Rows are points. Examples show where two turns around zero, p and q, send a point. Where does a point land after both, in the order given? Backwards means that the second turn is done in reverse. Each puzzle has new turns, and all numbers are rounded.

Turn p:
[31  5] => [-27 -17]
[-32 -15] => [24 26]
[48 -3] => [-45 -16]
[-14   7] => [16 -1]
[-34   6] => [34  8]
Turn q:
[42 16] => [-37  25]
[ 15 -13] => [ 2 20]
[-16  13] => [ -1 -21]
[-42 -16] => [ 37 -25]
Where do these land?
q, then p backwards: [11  3] => [  5 -10]
q, then p backwards: [-20  29] => [24 26]
p, then q backwards: [27 22] => [-16  31]
p, then q: [  6 -53] => [-23 -48]
q, then p: [-25   0] => [-21  13]

Turn p:
[ 2 52 38] => [-49  42  -6]
[-17 -26 -17] => [ 24 -19  19]
[  8  11 -11] => [-11 -10  -8]
[  8 -37  -9] => [ 37 -12  -6]
Turn q:
[-19  -3 -49] => [-10  47 -21]
[ 3 42 23] => [ 45 -15   7]
[ 25 -24   0] => [-25 -20 -13]
[ -9 -14  26] => [ -9 -12  27]
Where do these land?
q, then p backwards: [-44  22 -54] => [11 -9 72]
p, then q: [22  3 -5] => [ -9  16 -13]
p, then q: [ 8 17 15] => [15 19  1]
q, then p: [13 -5 24] => [27  7  3]
p, then q: [  0 -38  20] => [ 15 -29 -29]

Turn p:
[ 3 17 26 -9  7  6] => [18 18  0 21 -5 -5]
[ 13  24  16  50 -35   0] => [ 20 -13 -18  -7  18 -59]
[-30 -39   8 -14 -20 -22] => [ -8 -49   7  14 -23  17]
[ 34 -11   7  20 -20   9] => [  8 -11 -31   1  31 -10]
[12 13  7 23 18 36] => [ 31  24   4 -13  28  -4]
[-13 -25 -15  -9  26 -47] => [-18 -11 -11 -22 -47  28]
[ 13  25   0 -23   7  21] => [-5 35  7 18 14  1]
[-58 -30 -44 -49  38 -17] => [-39  -6  51 -17 -45  62]
[ 25  26  -5  11 -21  14] => [ -6  14 -10   4  29 -30]
Turn q:
[ -1 -24 -13 -21 -18  39] => [  5 -26 -35  12  10  28]
[ 21 -28 -12  -1  -9 -43] => [ 10  -5   3  24  24 -45]
[-56  46  18   1  -9 -17] => [-12   0  60   5 -40  24]
[ 11  33 -21  47  39  29] => [  8  39 -28 -41 -46  -5]
[  2 -24   7 -10  16  -9] => [-23  -4  -7   4  17 -14]
[  5  21  -3 -26  -2  37] => [  9 -23 -11 -28  -3  32]
[ 18 -25  23  11 -17 -36] => [  4  20  17  25  38 -22]
Where do these land?
q, then p backwards: [ 11  -5  19  10 -53  -9] => [ -1  -1  31 -13   6  48]
p, then q: [-13  -4  -4 -21  47 -47] => [ 42 -22   6  18  -3  49]
p, then q: [-21  10  22  -6  55  34] => [ 29  19   6 -50  26  29]
p, then q: [ 29 -13  -4  14 -18  -4] => [-10 -16 -18   4 -16 -24]
q, then p: [  9  10  -9  19  18 -12] => [-19   3  -7  13 -16 -16]
p, then q: [-18  16  19 -10   5  -1] => [17 21 14  3 10  5]
p, then q: [-39 -26  36  20 -30  57] => [-28  47 -29 -15  58 -24]
q, then p backwards: [  5  20 -63 -15  -4 -13] => [-27  -7  36  39 -14 -32]
p, then q: [ 37  -9 -15 -11 -19  -4] => [-16  -9 -14   6 -39 -10]
